Each point is reached from the start by the listed moves, each made once or not at all, plus a little noise. Is the number of moves made odd or even? Then give how often each move was made.

Moves:
(1): [34  3 -5  1  8]
(2): [-8 45  4 -1  4]
(3): [ 9 -6 39  3  1]
Start: [  7  13   1  -1 -13]
Points:
[32 60  0 -1 -2] => even (1, 1, 0)
[  8  12   0  -2 -14] => even (0, 0, 0)
[ 17   6  41   2 -14] => odd (0, 0, 1)
[43 58 38  3  0] => odd (1, 1, 1)
[ -2  58   7  -1 -12] => odd (0, 1, 0)

Moves:
(1): [29 -1  4 -1  1  7 -1 -2 -2  0 -1 -2]
(2): [ 1 35  3 -1 -4  6  2 -3  0 -3 -4  0]
(3): [-4  1 35  1 -7  8 -1 -3 -1 -2  5 -5]
(4): [ 4  5 -4 45  1 -2 -8  0 -5 -4  0  0]
(5): [-7  4  4  0 47  4 10 -6 -2  2  2 -2]
(6): [-9 -3 -9 -2  0 46  0  7 -1 -1 -1  2]
(7): [ 1 -3 -2  1 -2  0 32  5 -2 -6 -1  0]
(8): [ 4  4  5  1  7 -3 -4 37  2 -4 -1 -1]
(9): [ 4  3  0  4  2 -1  6 -1 33 -3  4 -5]
Start: [ -4  11   5   2 -16  -1   9  -1  -2   9   2   4]
Points:
[22 59  9 48 38 55 14 30 23 -3  1 -3] => odd (1, 1, 0, 1, 1, 1, 0, 1, 1)
[-15  56  34  50  24  60  18  -9  21  -2   7  -6] => even (0, 1, 1, 1, 1, 1, 0, 0, 1)
[ 25  14  -7  50 -13  49  38   7  21  -3   2  -2] => odd (1, 0, 0, 1, 0, 1, 1, 0, 1)
[ 30  49  19  -1 -11   8   6  31  -1   2  -3   0] => odd (1, 1, 0, 0, 0, 0, 0, 1, 0)
[-14  49   0   4  27  54  59   0  25  -2   2  -1] => odd (0, 1, 0, 0, 1, 1, 1, 0, 1)
[-13  16  45   3  24  10  19 -11  -5  10   8  -4] => even (0, 0, 1, 0, 1, 0, 0, 0, 0)

Moves:
(1): [29 -2  0 -6 -8 -6  4  2  1 -3  4  0  4  2  2 -2 -2  1  2  1  1]
(2): [ 0 25 -3  1 -4  0 -8  0 -3  4  3  1 -1  0  1 -4  1  1 -2  2  1]
(3): [ 3  1 23 -1 -1 -1 -1  2 -4  1 -3  2 -3 -3 -4  4 -2 -4 -1  5 -2]
(4): [ 4 -4  3 28  5 -1  0  0 -3  1  3  4 -3 -1  3 -3  2  4  3 -1 -4]
(5): [ 5  2 -2 -4 28  1  2 -1 -3 -9  4  5  3  0 -5  1 -1 -4  2  0  0]
(6): [ 3  0  0  1  0 20  0  1  3  1 -2  3 -2  1  0 -1 -1 -3  1  1  1]
(7): [-2  3  1  0  0  1 21  0 -4  1  1 -1  0 -1 -1 -2 -2  0  0  2 -2]
(8): [-3  0  1  1  0 -1  1 24  4  4  4  4  1  1  1  4 -2 -1  1 -3  0]
(9): [-2  4  0  1  5 -1  6 -8 32  3  5  0  5  1 -1  3  1 -3 -4  3 -7]
(10): [ 2 -3 -2 -4  4  0 -1 -2 -2 22  0 -1  5 -3 -1  1  1  4  2  0  2]
(11): [-3 -3  2 -3 -2  4 -2 -4 -1  1 23  1 -2  2 -2  0  1 -7  2  1  2]
(12): [-1 -2 -2 -1 -2 -3  1 -4  0 -1 -3 28  0 -3 -2 -6  1  1  0 -1  3]
(13): [-4  0  6  4 -3  5 -2  0 -2 -7  1  2 30  1 -3  0 -1  1 -2 -1  3]
(14): [ 2  1  1  2  1 -4  2 -4 -2  1 -1  1 -6 33 -2  3  0  5  0  2 -4]
(15): [-3 -1  5 -7  1  1  0  2  0 -1  1  3  3  0 26  1  6  0  0  0 -1]
(16): [ 1  4 -2  1 -2  0  2 -2 -4  0  1  2 -1 -3  1 24 -1  1 -2 -2  0]
(17): [ 3 -3  1  0  0  1  3  0  1 -2 -1  0 -1  0 -7  3 28  4 -4  5 -1]
(18): [-3  0  3 -3  3  2 -1  1  1 -2  4 -1 -1 -1 -1 -1 -2 20  0  1  4]
(19): [-2  1  3  2 -3 -1 -1  2  2 -3 -1  1  1 -2 -2  4  3  0 25 -3 -6]
(20): [-2  0 -6  1  0  1 -5  0  0  2 -1  3  4  0  3  2 -2 -5  3 30  3]
Start: [  6   6  -1   0   6   4 -11  12   6   9 -22  12   3  -4 -21  -8 -14 -10
 -10   2   6]
Points:
[ 24   6   9  -2 -15   0  16  27  -2   3   4  50  30  28 -28  18 -15  -9
  15  -1   3] => odd (1, 0, 0, 0, 0, 0, 1, 1, 0, 0, 1, 1, 1, 1, 0, 1, 0, 0, 1, 0)
[ 28  29   8  17  19   7  -1  37  -4  -1  19  35  43  -2  -1  -6 -10 -19
  26  31   5] => odd (1, 1, 0, 1, 1, 0, 1, 1, 0, 0, 1, 0, 1, 0, 1, 0, 0, 0, 1, 1)
[ 13   9   2  28  38  26  -2  -2  30  17 -15  56  40 -12 -30  17 -10  -9
  15  -1  -1] => odd (0, 0, 0, 1, 1, 1, 0, 0, 1, 1, 0, 1, 1, 0, 0, 1, 0, 0, 1, 0)
[ 28  29  29 -22  24   6 -10  22  26  21  21  60  43 -10 -10  18 -14   2
 -12   8  13] => odd (1, 1, 1, 0, 1, 0, 0, 1, 1, 1, 1, 1, 1, 0, 1, 1, 0, 1, 0, 0)
[ 37  28  -6  -2  -6  26   3  13  -4  25 -17  20  40  -7 -24  14   9  -6
 -12  40  17] => odd (1, 1, 0, 0, 0, 1, 1, 0, 0, 1, 0, 0, 1, 0, 0, 1, 1, 0, 0, 1)

Moves:
(1): [21  0  2 -1 -4 -3  3 -1  0 -5  0 -3 -2 -5 -2 -1  1 -3 -1  1 -4  1  3 -5]
(2): [-3 28 -4 -4  5 -8  0  0  3 -4  1 -4  2  2 -3  1  0  0 -1  4  4  0 -1 -8]
(3): [-1  2 25  2  5  2 -3  0  1 -2 -7  4 -1  7 -4 -1 -2 -4 -3  2 -3  0 -1 -4]
(4): [-1 -3 -1 23  0 -4 -1 -4  2  0  1 -2 -1  1  2  4  0 -1 -2  2  5  0 -6 -3]
(5): [ 4 -5 -5 -2 23  2  2 -4 -2  0  1  2 -2  2  0  1  4 -1 -4  2  5 -1  0  3]
(6): [ 0  4  2  1 -1 18 -1 -1  1  4  0  0 -2 -2 -1  3  0  1  1  1  3 -2  0  0]
(7): [-5  2  2  5 -3  1 27  4  0 -3 -4  0  3  1  1  3 -5  1  2  4  6 -3  0 -1]
(8): [ 4  1  0  4  6  2 -4 32 -2  2  3 -5  3  0 -1  0  2  5 -3  1  4  0  1 10]
(9): [ 0 -3  0  0 -1  2 -1  3 20  1  1  1  0  0  1  1  1  1 -1  1 -1  3  1  1]
(10): [ 5  5 -1  1  2 -3  4 -1  0 24  0  5  1 -3  3  0 -5  2 -1  0 -3  0  4 -4]
(11): [-3  0 10 -1 -3  0  4 -3 -2 -2 24  0  0  3  3  2  3 -2  0 -1  1  1 -4  1]
(12): [-1  2  0  1 -2 -2 -5  0 -2 -6  0 24 -7 -3  2  2  3  7  0  4 -1  0 -2  2]
(13): [ 1 -2  0  4  3  2 -2 -2 -1 -4  3  6 28 -8  5 -5 -3  1  1 -3 -2 -4  0 -2]
(14): [ 8 -1 -4 -3 -4  2 -2 -2  1 -1 -1  4  3 23  1  1  1  0  0 -5  1 -4 -4  0]
(15): [ 1  2  2 -4 -1  1  2  3 -1 -2 -3 -1 -3 -2 19  1  1 -5  1 -2  0  0 -2 -1]
(16): [ 1 -3 -1 -1  3 -4 -3 -2 -3  1  2 -3  5  2  1 27  0  4  6 -5 -4  3  1  1]
(17): [-6  2  0  4 -3  2  3 -7  1  2 -5  1  3  1  1  0 31  3 -4 -4 -3  0  8  1]
(18): [-1 -2  6 -4  1  1  2  0 -1  0  1 -7 -5  2  5 -4  0 27  1 -1 -2 -4 -6 -3]
(19): [ 1  1  2  2  4  2 -1  2  0 -1  2  0  0  4 -3 -4  1  0 19 -1  0  2  2 -3]
(20): [ 0 -3  1 -5 -6 -5 -6  2 -2  1 -5 -1  3  2  3  3  1  1  7 31  1 -4 -1  0]
(21): [ 2 -1  6 -5 -3 -8 -8  0  0  3 -4  5 -2 -1  0  2  3  0  2 -2 29  6  2 -1]
(22): [ 0  0 -2  2  0  2  0 -1 -1 -1  0 -1  6  3  0 -1 -2  2 -2  5 -1 18 -1  1]
(23): [-3  0  1  3 -1  1 -4  1 -1 -3  4 -1 -2  6  6 -2 -7  6 -4 -2  1 -2 29  3]
(24): [ 5  5  1  2  1  0  0 -5  2  1 -4 -2  3 -1  3  0 -1  1  3 -1 -1  0 -1 15]
Start: [  9  -3   9  -1  -6  21  -9  -2   2   1   0   5  10   4   4  -2  -4  15
 -14 -16  11  10  -3   4]
Points:
[ 31  16  30  -2  27  13 -23  -6  -2 -17  -2   6  43  16   5  16 -11  20
   6  14   7   7  30 -11] => odd (1, 1, 1, 0, 1, 0, 0, 0, 0, 0, 0, 0, 1, 0, 0, 1, 0, 0, 1, 1, 0, 0, 1, 0)
[ 16  25  10  -1  16  23  -1  -9  18  21  -4  14  45   4  26  34 -16  33
  -4   9  48   6  29   8] => even (0, 1, 0, 0, 1, 1, 1, 0, 1, 1, 0, 0, 1, 0, 0, 1, 0, 0, 0, 1, 1, 0, 1, 1)
[ 13  -6  31  16 -11   4 -27  24 -11  19  22  21   6  16  45  30  -4  60
  -8  15  41  27  11   8] => even (0, 0, 0, 1, 0, 0, 0, 1, 0, 1, 1, 1, 0, 0, 1, 1, 0, 1, 0, 1, 1, 1, 1, 0)
[17  5 14  3 -5 41 11 28 -2 24 -6 -1 26 34 30 25 22 56 14  4 13 20 -1  5] => even (0, 0, 0, 0, 0, 1, 1, 1, 0, 1, 0, 0, 0, 1, 1, 1, 1, 1, 1, 1, 0, 1, 0, 0)
[ 20  -1  46 -12   4  42 -20 -10  -2 -10   9  29   0  41  41   5  -1  46
 -10  14  17  -5   3  21] => odd (0, 0, 1, 0, 1, 1, 0, 0, 0, 0, 1, 1, 0, 1, 1, 0, 0, 1, 0, 1, 0, 0, 1, 1)
[ 51 -12  11  12  14  21 -10 -17   1 -13  -5   3  40  24  35  -7  -1  38
  12  13  12  14 -18   5] => odd (1, 0, 0, 1, 1, 0, 0, 0, 0, 0, 0, 0, 1, 1, 1, 0, 0, 1, 1, 1, 0, 1, 0, 1)
[ 36  41  37   7   9  34  12  32  22  15  -8  -4  23  12  15  28 -13  22
   7  -4   8  34   2   6] => odd (1, 1, 1, 0, 0, 1, 1, 1, 1, 1, 0, 0, 0, 0, 1, 1, 0, 0, 1, 0, 0, 1, 0, 1)
[ 26  25   4  29  -5   6 -13 -26   5 -14  -1  25  47  -4  13  25  25  31
 -13 -11   4  29  -3   3] => odd (1, 1, 0, 1, 0, 0, 0, 0, 0, 0, 0, 1, 1, 0, 0, 1, 1, 0, 0, 0, 0, 1, 0, 1)
[ 20  -2   1  38  23  42  14  14   1  27   0   7  30  34   7  30  21  30
   3 -16  24  24   3   7] => odd (0, 0, 0, 1, 1, 1, 1, 1, 0, 1, 0, 0, 0, 1, 0, 1, 1, 0, 1, 0, 0, 1, 0, 0)
[ 18  31   3  -7  -8  16 -16  19   2  -4 -12  -3  30  31  26   6  30  23
 -11  12  15  21  -5  20] => even (0, 1, 0, 0, 0, 0, 0, 1, 0, 0, 0, 0, 0, 1, 1, 0, 1, 0, 0, 1, 0, 1, 0, 1)
[ 10  30  17  18  18  21 -21   8  -3  17  26  28   4   8  38  40  31  34
 -21 -17  49  13  28   4] => odd (0, 1, 0, 1, 1, 1, 0, 1, 0, 1, 1, 1, 0, 0, 1, 1, 1, 0, 0, 0, 1, 0, 1, 0)
[ 33  31  50  -1   4  37   7  31  17 -23  19  21  35  26  27  25  -1  54
  10 -17  12   5 -13  -9] => odd (1, 1, 1, 0, 0, 1, 1, 1, 1, 0, 1, 1, 1, 1, 1, 1, 0, 1, 1, 0, 0, 0, 0, 0)

Moves:
(1): [ 11 -13   6  -5   0  -6  -4   4  -7  -1   3 -12   2   4   2  -3 -12   0
   5   9   3   4   0   8]
(2): [ -2  10   7   6  10  -6   7  17   0  -5   5  -1  11 -12   2   7   0   6
   4   4 -12   6 -19   1]
(3): [ 1 -2  8  3 -4  2  2 10 -9  7  4 -6 -7  3  4  3 -3  2  8  0  0  5 -3 -6]
(4): [ -7  -7 -10   3  -4  -4  -2   2   3  12  11  -1  -2   0   4  -7  -9   6
  -1  -7  -7   7  -5   0]
(5): [ -8   3 -14   5  12   5  -2  -3  -8   3 -11  -4   0  -6   8  -7   0   5
   0  -3   5   5   2  -4]
(6): [ -4  -5   0  -8   4   3   0  11  -6  -5   9  13  15  -4   0  -8   1  -7
 -14   3   3  10   0  -2]
(7): [  3  -1  -9  -2  -3   1   9   0   1  -1   4   1  12  -2   8  -4   1  -2
  -4   2 -10  -1   3  -4]
(8): [-6  1 -6  0 -4 -4 -2 10 -3 -6 -7  1  7 -3 -5  2  1  3 -4 -5  3  6  4 -3]
(9): [ -8  -7  -4  -6   6  -9  14 -13   6 -10  -2  -8   3   5   3  -4   2  -4
   5  -1  -5  -3   3  -5]
(10): [-2 -3 14 -7 -8  1  1  0 11 12  4  6 12 -3  1  4  5  6  8 -1  2 -7 -4 -1]
(11): [ -1   3 -10 -12   4  -3  -9   4   2   6  10   8   2  -2  -5   1   3  -2
  -2   5  -4   3   6   2]
(12): [ 0  4 -8  5  4  2  7  2  0  4 -1  0 -1  7  3  6  1  5 -5 -1  3 -5  0  1]
(13): [  0  -9   1   8  -2   2  -5  -5  -9   4   4   4  10  12  -3   7 -13   7
   9   4  -2   6  -2 -15]
(14): [-5  9 -1 -1 -2  5 -9 -3  1 -2  3 -8 -6  7  3  5  4 -4  6 -3  1 -8  1  9]
(15): [  8  -2   3  12   1  -4  -5  11   8 -10  -8   6   3   0   2 -10   2  -7
  11   1   3  -3  -3 -15]
(16): [  3  -3   6   0  -2  -5   0  -9   5 -10   5   0  -1  -3  11  10   2  -2
  -5   2   8  -3   6  -1]
(17): [  4  -6  -4   9   5   5  -8  -5   1   3   2  -2   0  -9 -20   0  12 -11
   3  -5   6   8  -3   2]
(18): [  5  -2   1  -3  -6   4  -2   7  -9 -14   1  -5  -3  -1   0 -10   3  17
  -1   1   3  -8   4   0]
(19): [ 1  2 -6 -1  2  9  6  1  4 -2 -7  5 -3 -1 -7  3 -9  5 12  0  2  3  2 10]
(20): [-6  6  0  2  1  2 -2  7  4  5  7  0  4 -4 -4  4 -2 -2 -5  4 -1 -1  3 -5]
(21): [ -6  -5   3   2  -3  -5   6  -2  -7   2   4  13   5  -7  -3   9   3 -10
  -4  15   5  -6  -3  15]
(22): [-6  7 -1  4 -9  1  8 -3 -2  2 -2  2  4  6  3  4 -4  6  0 16 10  9  0  2]
(23): [ -5  12   5   8  -1  -3  -2  -9   6  -1  -2  21   2   6 -10  -8   2   5
   1   0  -3  -2  30  10]
(24): [ -1 -18   8  -9   0   6  -3   1   9   3  -3   4  -8   3   5  14   6   4
  -3  11  -7  -2   3  24]
Start: [  1   1   7   9  -8 -12   4   8  12 -17   6  -1   3  17  -6   8  -3  -6
  -6  -4   6   8   2  -9]
Points:
[ -8   1  -2   6   5  -6   6  33 -11 -22  27  32  18   9  -8   7 -14  10
 -16  32  29  13  49  19] => even (1, 0, 1, 0, 1, 1, 0, 0, 0, 0, 1, 1, 0, 0, 0, 1, 0, 1, 1, 1, 1, 0, 1, 0)
[-16   7   0  30 -22 -12  10  41  14 -20   4  39  22  23 -15 -13 -22   8
   6   4  17  44  27 -13] => even (0, 0, 1, 1, 0, 1, 0, 1, 0, 0, 0, 0, 0, 0, 1, 0, 0, 0, 1, 0, 0, 1, 1, 0)
[-16   3  13   0 -13  -8  21  52  32 -33   3   3  18  24   2  33   8  32
  32  23   6   7  -3  10] => odd (0, 1, 1, 0, 0, 0, 0, 1, 1, 1, 1, 1, 0, 1, 1, 0, 0, 1, 1, 0, 0, 1, 0, 1)
[-26   3  10  33  -1 -17  -1  58  13 -19  20  12  27  20  21  20 -14  16
  -9  28  14  39  22  10] => odd (1, 1, 1, 1, 1, 1, 0, 1, 0, 0, 0, 1, 0, 1, 1, 1, 0, 0, 0, 1, 0, 1, 1, 1)
[-26 -21   8  34 -15  -1  16  13  10  17  35   6  35  13  17  60   3  13
   8  30   8  25 -21  12] => even (0, 1, 1, 1, 1, 0, 1, 0, 0, 1, 0, 1, 1, 1, 0, 1, 1, 0, 0, 0, 1, 1, 0, 1)
[ -5 -14  38  11  -5 -11   9  18  15 -42  22  -8   7  35  -1  36 -21  29
  29  29  -7   7  30  21] => even (1, 1, 1, 0, 0, 0, 0, 0, 1, 0, 0, 0, 1, 1, 0, 1, 0, 1, 1, 1, 0, 0, 1, 1)
[  3   7  23  32 -20 -26  10  49  -9 -24  34  30  49  20 -11   8 -23  15
  15  57  -3  22  17 -17] => even (1, 1, 1, 0, 0, 0, 1, 0, 0, 0, 1, 0, 1, 0, 1, 0, 0, 1, 0, 1, 1, 1, 1, 0)
[-33  34 -11  42 -10 -14  17  49  -5  -9  11   5  19  15  -1   3 -14  47
 -11   5   7  32  18 -14] => even (0, 1, 1, 1, 1, 0, 0, 1, 0, 0, 0, 1, 0, 0, 0, 0, 0, 1, 0, 1, 0, 1, 1, 0)
[-25 -24  10  34 -16 -22  35  46  12 -35  16  12  26  20   8  46 -23  31
  13  41  10  22  -8  -7] => odd (0, 1, 1, 1, 0, 0, 0, 1, 1, 0, 0, 1, 1, 0, 1, 1, 0, 1, 1, 1, 1, 1, 0, 1)
[-20 -26 -28 -11  17   3  23  33  27 -11  29  14  42  -9  -5   2  13  22
  -7   4 -15  26  -5  16] => odd (0, 1, 0, 1, 1, 1, 1, 0, 1, 1, 1, 1, 0, 0, 0, 0, 1, 1, 1, 0, 0, 0, 0, 1)
[-10   6  37  40 -11 -21   7  60  15 -33  28  44  52 -14 -27  16  22  -1
 -12  14  26  10  14 -15] => odd (0, 1, 1, 0, 0, 1, 0, 1, 0, 1, 0, 1, 0, 0, 1, 1, 1, 1, 0, 1, 1, 0, 1, 0)

Moves:
(1): [ 18   6   1   4  -1   2   2  -1   2  -2   2  12   9  -4   0   1   8   3
  -8   7   5  -6  -7 -13   6]
(2): [-7 15  1  1 -6  2  6  9  3 -2  3 -1 -2 -5 -2  1  1  2  4  0 11  4  7  5
 -2]
(3): [ 0 -3 20 -5  1 -3  2 -9  1  7  7  9  6 -8  3  0  2  5 -4  1 -2  1  5 -6
 -5]
(4): [ -2   1   2  19  -9   1  -4   4   0  12  -9  10 -11   0  -1   4  -1  -2
  -1  -4 -13  -2  17  -4   4]
(5): [ 5 10  7 -3 18  3 -9 -1 -1  5 -6  0  1  3  3 17 -6 -3 -1  2 -8 -1  1  9
 -6]
(6): [ -1   1  -2  -6  -4  14  -2  -4 -13  -1  -2   4   4   5  -2  -1   5   2
  -5   0  -4  -1  -3   4   5]
(7): [  2   0   1   4   7   1  22   6  11  -2   1  -5  12  -1  -5 -20 -11   7
  -1   3  -8  -7   7   8   8]
(8): [ 0 -7  5  2  2  5 -3 15 -1 -5 -4 -1  2  4 -1  0  2 -1 -2  4 -2  2 -2 -5
 -6]
(9): [ -2 -10  -3   2  -3   7  -6  -5  14  -4   4  -1  -1   3   1   0   3   1
   0   5   0  -5  -4   7   1]
(10): [-5  1 -1  4 -4  1  5 -3  7 18 -3 -9  7 -5 10  0 10 -7  4  3  6  0  1  1
  7]
(11): [-3 -4 -5  1  0 -2 -3 -1 -3 -3 14  1  1 -9  9  0  1  3 -2  0 -3 -3 -3  3
  0]
(12): [ -4  -2  -4  -7  10  -1  -4  13  12  -2 -11  19   1  -9   7  -2   2   3
   8   7   0  -7   9   5   2]
(13): [ -9   1  -4  10  10  -1 -10  -5  -8  -8  -7  -3  27  -3   5  -1   0   8
  -4   0  -2  11  -1  -6   4]
(14): [-13   4   1  -3  -4   1  -2   4   6   6   7   0   4  18   3   4 -10   6
  -2   5  -2  -9  -1  -7   6]
(15): [  5  -3   0  -1   2  -5   2   5   2  -4 -17   1  -9  -4  17   9 -10   6
   1   4  -2   3   2   2   4]
(16): [ 0 -5 -6  0 -5 -4  3  1 -1  1  4  2 -1  1 -4 12  1 -2 -7  1 -5  7 -1  3
  1]
(17): [ -1   5   9   0   3  -6  13  -4   2 -10  -3  -7   3  10   8   5  17   0
   1   6  -1  -9   7   2   4]
(18): [  0  -3  -6   5   7  -6  -7   0  -9   2   1  -9  -2   0 -13  -4   5  23
 -11   3  10  -9  -1   0   5]
(19): [ 2 -1  2  4 -3  1 -2  3 -4  0  8  2 -2  0 -4  5  3  9 15  6 -9  9 -6 -4
  3]
(20): [  2   0   2   9  -6   0  -2  -7  -5  -6   4   9  -6  -8  -6  -6   2 -10
   2  28  -2   8   2   2   1]
(21): [ -6   0   0   6   9   9   7  -5 -13  -4   1   7   5  -4  -4  -2  -7  -4
   2  -5  16  -4   8   2   6]
(22): [ 5  0 -5  3 10  1  6 -2  0  7 -1  9 -3 21  5 -7  7  4 -8  1  7 19  6  5
 -3]
(23): [ 8 -4 -6 -8 -2  6 -5  0 -4 -1  4 -9 -1  7  4  0  1  0  2  2 -5  0 16 -4
  0]
(24): [ 3 -1  4  0 -9 -6 -2  0 -9  0 -3 -1  6  9  0  2  1 -2  2 -2  1 -2  0  9
  0]
Start: [ -2  -1 -15   4   0  -6  -3   0 -10  -7  -5   0 -10  -1 -10  -3  13  -7
 -10  -5  -1  -3   9   3   4]
Points:
[  2   1  -5  43  11 -20  20   6 -14 -12 -35   6  15  31  19  -6  19  21
  -5   9 -27  18  41  16  27] => even (0, 0, 0, 1, 0, 0, 1, 0, 0, 0, 0, 0, 1, 0, 1, 0, 1, 0, 1, 0, 0, 1, 0, 1)
[ 33 -24   5  27 -11   4 -22  17  -1  -2 -21  60 -17   9  17   3  32  10
  -2  53 -19  17  46  -1   9] => even (1, 0, 1, 1, 0, 0, 0, 1, 1, 0, 0, 1, 0, 0, 1, 0, 0, 0, 1, 1, 0, 1, 1, 1)
[  8   8   1  12   2 -10   3  -5 -31 -27  14  30  11 -24  -4 -10  45  17
 -14  44  28 -31  53   8  22] => odd (1, 1, 1, 0, 0, 0, 0, 0, 0, 0, 1, 1, 0, 0, 0, 0, 1, 1, 0, 1, 1, 0, 1, 1)
[ 15  -2 -24  12   0  -1   6  13  -1  -9  21  38  10  24   4 -26  17  15
  -2  51 -14  -1  31   8  28] => even (1, 0, 0, 0, 0, 0, 1, 0, 0, 0, 1, 1, 0, 1, 0, 0, 0, 0, 1, 1, 0, 1, 1, 1)
[  8  -1   1  14  35  -6 -28 -19 -14 -33 -19  31  26 -24  25  14  44  34
 -31  59  -8 -20  18  14  23] => even (1, 0, 1, 0, 1, 1, 0, 0, 1, 0, 1, 1, 1, 0, 1, 0, 1, 1, 0, 1, 0, 0, 0, 0)
[ 15   0 -10   3   2  -7   2  21 -10   4  -1  14  -9  28   4  13  19  40
 -44  23  17  10  32 -15   9] => even (1, 1, 1, 0, 0, 0, 0, 1, 0, 0, 0, 0, 0, 1, 1, 1, 0, 1, 0, 0, 0, 1, 1, 0)
